Rows are points. The last column is the point's height on a tilted bowl or saddle (a function of degree 2), plus a little noise. Along how many of its main directions does it bend up, bend down or stay straight?

Points, 10 rows:
4.1, 3.4, 6.6
7.7, -12.7, 3.6
25.2, 18.5, -39.0
-13.7, 11.4, 0.6
-10.4, 11.2, 4.5
17.7, -19.2, -8.7
-10.5, -4.5, -0.8
22.8, -7.5, -22.6
14.9, -10.9, -5.0
-5.4, -30.1, -3.6
Directions: 0 up, 1 down, 1 straight

Points, 16 rows:
4.1, -4.0, 6.9, -10.0
21.4, -22.8, -9.9, -25.9
4.4, 1.1, -1.2, -10.4
-6.6, 10.5, -2.2, -11.8
-20.4, 17.4, 8.1, -26.0
9.4, 11.6, -29.2, -2.7
0.6, -22.1, 8.2, -4.0
-40.1, -19.8, 12.6, -24.5
-10.2, -20.7, 3.5, -7.1
8.7, 23.9, -20.6, 2.8
-9.8, 2.6, -8.2, -12.4
22.3, -30.1, 8.8, -15.9
-12.2, -10.0, -0.3, -11.7
-1.1, -15.9, 11.4, -4.5
21.3, -2.5, 8.4, -19.3
-10.4, 5.0, 14.0, -15.5
Directions: 1 up, 2 down, 0 straight

Points (16 x 4):
36.6, 3.4, -8.3, 24.3
-16.3, 4.6, 5.8, -3.0
14.7, 18.2, 0.7, -2.1
-10.2, -26.6, -16.3, 14.8
-8.4, -8.2, -0.7, -8.8
4.0, -2.1, 4.7, -12.6
9.8, 5.3, -18.7, 2.4
-3.0, -26.4, -6.6, 3.2
5.4, -1.1, 6.7, -12.1
2.4, -19.4, -23.7, 15.6
3.9, -23.9, -1.6, -1.4
16.9, -24.6, -3.4, 7.9
40.5, -24.1, 0.8, 44.6
-4.1, 17.4, 11.4, -3.2
-18.5, 10.1, 7.7, 2.1
5.4, -7.4, -11.6, -4.9
Directions: 3 up, 0 down, 0 straight

Points:
9.7, -3.4, -24.0, -4.6, 10.7
-12.7, -27.0, 11.1, 12.0, -13.8
4.7, -26.0, -33.8, -0.6, 39.8
36.9, 18.2, -16.2, 1.8, 23.1
-25.5, -8.6, 4.8, -23.1, -2.2
7.7, -5.0, 0.3, 0.9, -4.1
-6.1, 4.6, 9.0, -0.6, 0.6
12.1, 7.1, 13.5, -24.4, 3.6
2.9, 15.0, -0.9, 16.2, -7.3
7.5, 11.5, 2.9, -0.8, -1.8
-15.3, 17.4, -4.3, 20.5, 10.2
11.9, -8.2, 29.2, 13.9, -17.1
3.3, -23.8, -10.3, -3.0, 1.2
17.5, 17.4, 18.1, 9.5, 0.4
7.5, 25.5, 16.8, 14.1, -5.1
25.1, 3.3, 14.8, 6.9, 2.6
-19.8, 6.4, 12.5, 9.5, 9.5
-13.3, -9.3, -8.2, 8.7, 11.0
-1.5, -14.7, 19.6, -1.7, -2.9
7.5, 1.6, 26.8, 23.4, -34.5
19.2, 7.8, -4.9, 12.2, -2.9
-6.0, 8.3, -20.4, 11.3, 21.2
0.6, 40.2, -19.7, -1.6, 4.1
38.4, -1.1, 10.6, -1.3, 26.7
1.3, 5.5, 7.5, 20.6, -20.2
-8.7, 6.0, 5.8, 16.6, -7.0
-14.1, -4.4, 1.9, -11.7, -0.5
Directions: 2 up, 1 down, 1 straight

Points (21 x 5):
-17.9, 21.3, 5.5, -20.2, -2.1
10.9, -3.9, 4.9, -10.0, -9.4
16.4, -10.5, 11.2, 38.2, -21.5
-17.2, 9.8, 6.5, 5.6, 3.4
-28.0, 18.0, -6.6, 24.9, 15.5
0.1, -2.6, -16.9, -31.3, -38.2
-2.3, -12.3, -2.0, -11.9, -7.0
17.8, -0.2, 11.9, -2.9, -4.5
12.3, 10.4, 13.1, 18.0, 9.5
-8.3, 7.5, 2.7, 21.3, 5.8
13.4, 18.5, 38.3, 16.9, 11.2
12.0, 11.1, -4.9, 0.7, 4.0
1.5, -10.2, 13.2, -6.9, -13.6
-8.4, -12.3, -14.3, -4.4, 0.1
-10.6, 4.1, 14.8, 5.0, -5.1
-3.4, 4.1, -0.8, 6.3, 0.9
12.6, -31.6, 14.6, 15.0, -26.3
5.4, 18.0, 24.5, -5.7, 17.9
23.0, 23.3, -2.3, 2.9, 26.6
-20.4, 22.4, 3.0, -25.9, -9.5
-16.0, 8.4, -2.7, 15.4, 6.7
Directions: 1 up, 1 down, 2 straight

Points, 47 rows:
9.9, 32.3, 11.6, 14.0, -4.3, 7.6, -17.1
41.1, -16.8, -22.6, -6.4, -4.4, 16.8, -43.9
1.1, 23.3, 2.4, 2.9, -16.2, -20.2, -7.4
-18.1, -25.9, 1.9, 21.8, 21.3, -53.7, -54.5
15.3, -10.9, -13.7, -27.3, -20.3, 11.0, -13.6
9.8, -15.9, -3.2, 0.6, -16.1, 4.4, -4.5
24.8, -17.7, -18.0, 1.9, 17.3, 12.7, -23.9
-20.9, -6.4, -16.1, -6.1, 6.1, -19.9, -10.9
8.3, 4.3, -6.4, -4.8, 16.1, 12.2, -3.2
2.9, -9.2, 5.7, 12.5, 17.0, 38.7, -8.0
-12.3, 4.5, 2.5, -18.7, -8.1, -7.9, 7.3
-5.8, 3.2, -15.1, 4.6, -13.6, -1.3, 0.4
2.8, 13.3, 8.4, -11.3, 28.7, 3.6, 0.3
-4.3, 14.6, -4.4, 22.8, -13.2, 10.4, 2.8
13.2, 33.3, 32.6, -12.4, -10.5, -2.1, -10.0
4.8, 13.1, 2.5, 3.9, 7.1, -5.1, 0.5
-21.3, -10.8, -6.9, -4.1, 11.9, -2.4, -4.4
-23.8, -6.6, 17.9, -5.2, -27.2, -2.7, -9.1
18.4, -6.3, -20.5, -15.8, 6.4, -7.7, -8.2
-8.4, -18.8, -6.6, 11.5, -6.5, -8.8, 0.2
-1.9, -1.8, -15.8, 15.3, -6.1, 53.1, -5.5
22.5, -1.5, 26.9, 13.0, -3.6, 5.0, -17.1
-16.5, -11.9, 16.9, 7.3, -9.9, 5.0, 0.4
19.8, -6.0, 12.8, 3.3, -3.7, -1.4, -5.6
-15.6, -8.3, -2.7, 16.2, 8.4, 10.2, 7.3
6.7, 16.5, 7.7, 4.7, -8.2, 11.9, -4.6
-2.4, 19.1, 6.4, -22.0, -10.1, -9.3, 12.0
29.0, 12.1, -10.4, 14.1, -7.1, -8.1, -16.7
12.0, -13.9, -3.8, 8.5, -20.5, 0.8, -5.3
-12.5, -32.5, -7.5, -0.6, -13.5, 18.6, -6.7
-4.8, -1.1, 7.3, 35.2, -8.6, 9.6, 11.8
-27.0, -16.8, 26.2, -2.6, -4.5, 11.1, -8.8
5.0, -10.6, 4.3, 4.0, -3.5, -1.4, 1.4
-0.2, -14.3, -8.6, -6.1, -15.4, 1.4, -2.0
-2.7, 15.9, 1.8, -20.7, 21.1, 5.0, 5.8
7.0, -18.2, -7.8, 15.1, 19.7, -9.6, -9.7
5.3, -13.3, 7.4, 0.6, 1.9, -0.9, 0.6
28.1, -20.4, 4.1, -11.5, -19.7, 25.9, -31.3
9.2, 6.8, -8.7, 9.8, -0.4, -18.4, -4.7
21.9, 5.7, 28.0, 19.3, 6.7, -11.2, -20.9
-18.9, -2.8, 1.6, 7.9, 10.8, -11.7, -2.9
13.1, -23.4, 21.2, -17.9, -7.8, 9.2, -8.7
-4.5, 20.8, 8.0, -17.9, 16.0, -25.7, 11.2
17.1, -11.2, -22.8, -12.0, 20.9, -9.6, -16.9
12.6, 0.5, 5.2, 9.8, -10.4, 0.5, -2.3
-2.5, -10.0, -21.6, -4.9, 0.1, -7.8, -5.9
19.7, -8.7, 2.7, 7.4, 38.7, 22.9, -25.6
Directions: 1 up, 5 down, 0 straight

Points, 43 rows:
-1.3, 6.5, -3.1, -7.5, -20.1, -16.4, -4.5
-46.1, -3.7, -6.7, 23.4, 32.2, -18.2, -4.2
-21.2, 13.0, 1.7, 0.5, 6.8, -35.5, 5.2
8.9, -3.7, 8.6, -2.1, -5.2, -0.5, -2.4
-10.6, -14.0, -15.3, 25.9, 16.6, -15.4, -27.9
-1.3, -3.5, -26.5, 9.7, -25.1, -6.9, -34.1
27.4, 9.3, 16.3, 16.3, 2.0, 18.4, -22.2
-10.3, 10.3, 13.4, -23.8, 7.9, 13.2, 0.3
-6.1, -7.8, 2.9, 8.7, 3.6, -4.7, 0.9
15.6, 9.9, -18.0, 29.0, 5.3, -1.9, -35.6
7.3, 2.7, 14.9, -10.9, 6.8, 34.5, -8.3
-21.5, -15.3, -14.3, -8.9, -6.6, 5.0, 2.4
-1.5, -3.1, -3.1, -6.2, 10.5, 1.5, -0.7
-5.3, 0.5, -4.6, -11.7, 41.2, 20.2, -12.1
-1.1, -21.0, 8.2, -50.1, 22.8, 10.7, 13.9
17.7, 14.9, 4.6, 6.6, 4.6, -13.2, -15.7
-1.2, 1.2, -28.3, 10.9, -21.2, 1.2, -33.0
2.5, -1.6, 3.9, 11.8, -7.2, 17.3, -5.3
-8.7, 5.2, -3.6, -11.9, 8.6, -17.0, 3.3
14.3, 15.3, -6.1, 3.1, -11.2, 0.3, -13.7
5.3, -14.4, -1.8, 9.9, 3.2, 2.4, -7.1
13.7, -9.7, 14.6, -4.6, -1.5, -12.9, -1.4
-19.1, -4.1, 23.3, 17.4, -22.6, -3.2, 0.4
17.5, 1.5, -8.2, 40.2, 3.6, 7.4, -31.0
6.1, -6.1, 0.2, -12.2, -18.6, -28.3, -1.8
-9.6, 2.4, 2.3, 32.4, 1.3, -7.1, -5.1
8.8, 9.8, 2.3, -13.5, 9.5, -0.6, -5.4
-24.6, 9.9, -3.1, 15.5, -9.6, 6.0, 2.5
-35.3, -5.7, 5.0, -3.4, -8.8, 4.9, 13.6
-18.7, 2.2, 3.0, -8.9, -17.3, -26.7, 9.5
19.6, -9.3, 14.7, -8.7, -13.7, -16.5, -2.8
20.5, -9.7, 19.7, 17.5, -0.1, 2.1, -12.1
-4.5, 11.7, 16.3, -6.0, -20.7, 31.9, -25.0
0.5, -7.0, -6.6, -17.0, -7.9, 23.3, -4.9
1.5, 17.1, 6.8, 11.9, -20.7, 6.8, -12.3
23.8, -15.3, 11.4, -6.3, -10.0, -0.5, -5.2
-15.5, 23.9, -3.2, -6.7, 20.5, -0.2, -0.1
-27.3, 0.0, 5.7, -2.0, -0.4, 0.6, 12.8
-28.5, 28.0, -0.3, -15.9, -6.4, -30.1, 10.2
-31.6, -13.5, 6.3, 9.7, -9.8, 10.0, 12.1
10.0, 8.3, 18.8, -18.4, -5.6, -10.4, -4.5
11.8, -20.6, -23.3, 3.7, 6.2, 20.8, -28.0
3.3, 32.1, -0.4, 8.5, 15.6, 16.3, -16.0
Directions: 0 up, 2 down, 4 straight

Points (76 x 9):
-6.1, 7.9, -23.7, -31.2, 2.5, -16.9, 13.6, 21.3, -41.7
-34.1, 10.5, -16.6, -16.5, 8.4, -2.9, 6.0, 8.5, -14.2
-4.7, 15.6, 9.7, 2.4, -3.4, -7.0, -4.3, 10.1, 3.9
-33.7, -18.9, -2.0, -15.2, -5.6, 11.1, 25.7, 0.4, -6.0
-9.9, 5.7, 20.3, 15.6, -4.1, 2.0, 22.5, -5.9, -0.9
-28.6, 7.7, -20.0, -7.7, 25.3, 0.8, -5.8, 23.4, 5.9
-5.8, -29.4, -41.9, 1.5, 11.0, -17.9, 2.2, -7.0, -39.8
-19.8, 30.1, 2.7, 9.6, 7.4, 11.3, 16.1, -16.7, 15.0
8.7, 19.8, -15.7, 0.1, 2.7, 14.9, 3.6, 7.0, -4.6
3.7, -1.0, 19.3, 23.6, 16.9, 2.3, -12.3, 23.9, 17.0
11.5, -8.5, -15.2, -24.9, -14.2, 22.5, -19.7, -11.9, -9.8
12.5, 5.0, 23.9, -7.7, -7.0, 7.1, 16.5, -1.7, -5.0
13.7, -4.1, -11.5, -4.4, -1.1, 0.6, -13.3, 9.0, 2.3
-12.1, 4.5, -18.1, -4.9, -5.7, 11.7, 6.3, -0.5, -14.0
3.1, 11.8, 30.7, 1.8, -22.3, -6.4, 1.4, -34.1, 7.3
16.7, 37.4, 9.3, 15.5, 16.9, -17.6, -9.2, 11.2, 20.5
-38.1, -23.3, 11.1, 7.3, 12.1, -23.6, 2.6, -26.3, 8.3
5.8, -16.2, -20.4, -29.2, -1.1, -14.2, -5.8, -17.2, -17.3
1.7, -4.7, -4.1, 16.9, -33.8, 21.1, 30.1, -2.7, -18.6
1.1, -7.0, 8.0, -13.1, 1.5, -5.5, -1.8, -20.3, 3.8
-7.6, 7.9, 21.0, -3.1, -13.3, -11.0, -2.8, 17.5, -11.1
-15.9, 8.4, -3.5, 5.9, 1.3, 1.8, 1.3, -13.4, 3.6
-2.1, 10.1, 4.3, 8.9, -22.8, -14.2, -20.0, 9.9, 8.7
-9.0, 13.7, -15.4, -15.3, 0.6, -19.9, 12.1, -3.1, -14.1
3.8, 2.7, 17.6, 17.1, -11.5, -20.5, 7.3, -16.9, 9.6
20.2, 1.0, 3.7, -14.3, 6.7, -7.3, -15.2, 5.3, 9.7
11.9, 21.3, 4.3, -1.2, 10.6, 0.3, -22.1, -2.4, 14.5
-6.7, 10.1, 3.9, 21.0, 12.0, 5.8, 6.5, -18.2, 14.6
-4.8, 10.1, 13.0, 11.0, 17.4, 11.6, -4.9, 4.3, 1.9
-5.5, -23.1, -14.6, 33.0, -17.2, -3.4, 29.4, -9.9, 26.2
19.0, -29.7, -8.9, -9.3, 10.4, 13.3, -27.8, -2.8, 15.3
-4.6, 5.0, -18.6, -13.5, 6.1, 11.8, -6.9, -33.1, -13.2
24.8, 45.5, 3.0, -7.3, -3.2, -1.3, 10.7, 9.2, 17.5
11.9, 20.9, 1.5, 16.1, 16.0, 4.4, -25.0, 10.3, 24.1
-6.6, -16.3, -0.5, -5.5, -21.6, 18.1, -0.6, 10.4, -11.5
9.7, -0.3, -4.9, -5.5, 25.3, -19.8, 2.2, -5.7, -10.0
-15.1, 8.7, -3.6, -12.9, -17.3, -11.3, -14.6, -3.4, 7.9
-1.0, -5.5, 7.8, 19.2, 17.7, 2.9, 9.4, 17.1, 13.4
31.8, 13.1, -5.0, -1.1, 9.3, -0.5, -23.9, -1.2, 8.8
8.4, -19.4, 1.5, -4.1, 32.2, 14.2, -17.9, -14.9, 2.8
-1.1, -7.9, -13.1, -11.0, 13.3, -19.4, -8.1, 13.9, -2.9
2.2, -23.3, -23.5, -2.2, 19.5, -7.2, 20.3, -0.4, -9.3
11.3, 9.0, 6.6, -1.7, 10.6, 6.6, 3.5, 5.9, -0.2
2.8, 37.9, 10.8, 2.9, -13.9, 29.8, -10.7, -17.1, 14.0
-3.8, 14.3, 3.8, -0.9, 5.1, -3.7, 5.6, 5.9, -1.4
-28.3, 4.6, 1.6, -1.5, -4.0, -8.0, 34.5, -8.8, -3.0
5.3, 9.9, -5.7, 3.1, -14.1, 5.9, 16.5, 1.8, -9.5
14.3, 19.2, 10.2, 8.5, 4.0, 20.3, -4.0, 17.5, 5.8
-18.0, 15.7, -6.3, 27.9, -17.7, 0.2, -5.6, 29.6, 22.1
1.7, 16.3, -12.8, -11.1, -31.4, -15.8, -18.9, -11.9, 12.1
6.3, 2.2, -17.3, -13.8, -6.1, -20.9, 3.9, -10.2, -12.1
8.5, -3.0, 7.1, 7.9, 16.0, -15.5, 0.4, -8.1, 3.3
19.2, 8.2, -7.7, -6.4, 19.6, -27.2, -10.9, 11.1, -2.0
15.0, -10.1, 4.9, 2.4, 2.8, -10.2, 5.4, 19.5, 0.0
13.4, -13.1, 5.9, 23.9, -12.0, -52.2, 8.7, -1.2, 7.2
-16.8, -6.5, 10.3, -11.8, -13.4, 37.3, 5.7, 14.6, -0.4
-3.5, 3.6, 4.3, -4.7, 3.0, 9.9, -5.5, 27.2, 14.9
6.9, 21.2, 20.5, 36.4, 0.9, -10.1, -10.5, -2.9, 13.4
5.0, 7.7, -4.5, -6.0, -23.4, -14.6, -4.0, -15.2, 2.2
26.4, -10.7, -25.8, -20.4, -4.8, -11.5, -14.9, 1.6, -19.9
-3.2, -7.4, -3.2, -5.7, -3.8, -6.6, 20.0, 6.6, -12.4
18.8, 29.3, 0.5, 3.0, -7.4, -12.0, 22.9, 23.7, -17.7
-23.8, -6.0, -12.9, 8.3, 20.4, 31.8, -2.8, 3.0, 18.4
-7.5, 8.0, 9.5, 1.5, -2.3, 21.9, 3.4, 16.8, -0.1
-6.5, 6.3, -27.6, -5.0, -17.1, -30.4, -4.6, 10.2, -20.5
-16.2, -6.3, 10.2, -13.0, -8.5, 6.5, -24.2, 14.8, 20.7
-4.0, -1.1, -16.4, -3.2, -15.6, 23.3, -16.8, -10.9, -15.2
-1.3, 8.9, 15.0, -6.7, 7.8, -19.2, 11.6, 15.8, -13.9
21.0, -44.0, -7.2, 11.6, -15.1, 2.7, 7.1, 18.8, 17.3
25.2, -0.7, -50.2, 13.4, 3.2, 13.5, -1.2, -7.2, -50.0
14.8, -0.4, -12.7, -18.5, -2.0, 5.0, 3.3, -13.7, -5.6
-20.5, -3.7, 0.6, -2.3, -12.9, -14.4, -6.0, 11.8, -3.2
-10.9, 0.1, 16.7, -3.7, -19.2, 16.3, -11.1, -5.3, -16.2
-2.5, -8.1, 2.9, -2.8, -24.9, 22.0, 40.9, -5.3, -4.7
3.4, 18.7, 37.0, -25.8, -14.0, -1.2, -31.6, 1.4, 19.8
16.6, -4.0, 17.2, 5.3, 15.6, 2.8, 10.3, 15.5, 1.3
Directions: 3 up, 3 down, 2 straight

Points:
13.0, -9.5, 17.1, 33.1, -23.7, 11.8, -8.3, 0.3, -27.9
8.1, 25.3, 2.1, -13.3, 3.1, 13.0, 26.3, 1.9, -8.2
-6.1, -4.3, -15.5, 5.4, 16.3, 9.0, -21.5, -14.4, -10.3
18.9, 10.6, 4.9, 16.9, 7.0, 15.7, -23.9, 17.4, -26.0
-5.4, 8.8, -0.1, -14.0, 5.9, -25.2, 1.7, 2.6, -5.7
6.4, -8.9, -20.3, 27.1, 20.6, 35.4, -10.3, 23.4, -31.1
-14.4, -6.4, 18.7, -25.9, -16.0, 38.6, 13.9, 14.6, -16.4
-7.8, 28.0, 4.7, 18.4, -15.1, -14.9, -12.8, -2.2, -17.4
-2.1, 11.9, 47.0, 14.9, 3.0, -9.7, 11.9, -9.5, -19.0
21.0, -1.5, -32.9, 12.1, -13.5, -24.0, -8.5, 17.2, -22.4
-7.0, -13.8, 24.3, 11.9, 15.6, 13.6, -24.6, 11.5, -23.4
12.5, -14.7, -0.2, -1.2, 8.3, 14.1, -27.6, -4.5, -15.1
-14.5, 22.5, 9.9, -5.4, -0.3, 12.9, -20.8, 10.5, -23.5
-9.1, -9.7, 1.5, 0.0, 2.9, -12.0, 17.1, 0.7, 2.6
-3.0, -24.9, -26.0, 12.0, 2.3, -5.1, 31.6, 6.8, -5.8
-9.4, -22.9, 13.3, -11.4, 1.6, 8.5, -5.2, -5.3, -3.9
-0.8, 9.1, -2.4, 8.1, 1.3, 4.6, -2.3, -22.0, -5.4
-19.1, -9.3, 2.5, -2.4, 9.3, 12.3, -0.5, -15.2, -1.7
-6.5, 11.0, 17.1, 11.0, -10.9, 17.3, -10.2, 7.2, -17.7
-28.8, 16.4, 8.1, -6.1, 12.7, 1.7, -9.7, 16.4, -18.1
0.7, -6.3, 10.9, 27.3, 9.5, 25.7, 13.0, 1.1, -17.2
2.3, -13.1, -6.0, 18.2, -8.1, 20.0, 21.9, 25.7, -16.1
3.7, -12.2, 22.9, 5.6, 1.2, -5.1, 20.0, 6.7, -7.0
2.4, -32.0, 10.4, -1.3, -29.4, 0.1, 11.4, 1.5, -14.1
11.9, -12.9, 14.9, 13.7, -9.3, -6.3, -13.9, 24.4, -18.0
-9.5, -10.8, -7.7, -2.0, 0.2, 1.6, 3.7, 10.0, 1.8
0.7, 13.4, 27.8, -16.0, -19.2, -1.1, 6.4, 4.0, -13.9
12.1, -25.7, -1.7, -7.0, -4.4, 2.8, 5.2, 6.4, -3.6
10.4, 5.4, -7.0, -4.5, -7.0, 9.8, 5.9, 14.3, -4.8
1.9, 2.2, 23.9, -14.8, 12.1, 9.7, -30.5, 4.5, -24.8
-5.2, 18.9, 24.2, 11.8, 8.3, -31.8, -8.9, -16.1, -18.9
-8.2, -2.3, -12.7, -1.4, -15.4, 1.6, -0.3, -6.8, 0.4
36.9, -11.5, -8.9, -15.3, 6.1, -7.4, 4.5, 15.1, -16.4
-3.1, -9.2, -14.0, -7.0, -26.8, 0.7, 5.9, -3.9, -1.0
15.7, 12.4, 1.0, -0.7, 1.9, -14.2, 7.8, -5.0, -6.4
18.1, -13.8, 4.8, -18.4, -9.9, 22.6, 4.8, -28.0, -4.5
-10.0, 8.8, 7.8, -14.5, -3.4, 2.4, -8.2, -13.3, -5.7
-20.5, 1.3, 0.2, 15.3, -13.0, 21.5, 11.8, 8.9, -11.3
14.4, 9.7, -12.7, -27.7, -15.4, -6.2, -10.0, -16.8, -8.9
12.8, 0.9, -11.1, 3.2, 34.9, -0.6, -26.5, 18.8, -28.0
-30.0, -16.2, 13.2, 2.9, -24.6, 3.3, -13.4, -4.4, -16.7
-9.3, 4.1, -9.8, -10.1, 19.8, 8.8, 17.4, 2.7, 1.9
-0.1, 6.7, -10.1, -3.4, -37.3, 25.5, 1.3, 16.7, -19.9
10.5, 28.8, -0.8, -8.2, 22.1, -9.6, 2.4, -25.1, -16.2
-14.6, 6.5, -24.8, 26.0, 0.8, -11.0, -2.1, 4.1, -9.1
-10.6, 6.1, 9.7, -35.1, -2.1, -15.1, 4.3, 22.4, -12.3
-12.7, -4.5, -2.4, 5.1, 13.5, 6.6, 4.8, 35.4, -12.3
-11.6, -11.0, 7.3, -2.6, 3.7, -10.0, -5.5, 16.7, -4.3
-27.4, -5.6, 3.4, -44.9, -2.2, -18.1, 10.6, 11.0, -5.6
-16.5, -12.4, -8.1, 0.0, -2.5, 26.9, 7.2, -19.2, -2.3
17.6, 18.8, -6.1, -9.6, 30.7, -10.9, -8.0, 7.6, -22.0
11.3, -21.6, -35.8, -14.3, 13.4, -9.4, -28.7, 27.5, -29.0
3.1, 7.0, 1.7, 6.3, -5.8, 6.7, -25.1, -21.6, -16.8
21.5, -21.9, 13.8, -3.8, -3.2, 3.7, -19.1, -0.6, -17.7
-7.2, -19.7, -16.1, -14.5, -22.9, -52.4, 4.3, 2.7, -17.1
4.7, -10.8, 14.9, 15.4, 1.3, -4.9, -5.2, 10.4, -8.8
-2.1, 6.1, -1.9, -4.6, 19.7, 8.0, -9.3, 3.6, -7.3
11.3, -4.5, 0.6, -4.4, 1.9, -9.2, -5.4, -4.1, -3.7
-20.0, 8.5, 13.9, 31.5, -16.0, -24.2, -2.0, -11.8, -13.4
-6.1, 18.3, -11.8, 4.6, -9.8, -13.0, 1.8, -23.8, -7.9
-18.4, 12.1, 12.6, -11.7, 13.2, -16.2, -1.1, 8.8, -10.2
-25.7, 24.2, 4.6, 16.5, 6.0, 12.1, 17.2, 14.2, -18.1
-28.2, 3.6, 8.6, 14.6, -14.6, 3.3, 27.6, 0.5, -8.9
3.2, 12.2, 32.4, 15.9, -8.5, -8.0, -8.0, -4.0, -16.1
5.3, -6.7, 7.1, -13.8, -8.4, 22.8, 48.8, -13.2, -6.5
-3.6, -16.1, -6.4, 11.6, -20.2, -14.6, -8.3, -12.5, -9.1
19.0, 9.0, 11.4, -18.6, 2.4, -27.6, 15.4, 6.8, -14.8
Directions: 0 up, 7 down, 1 straight
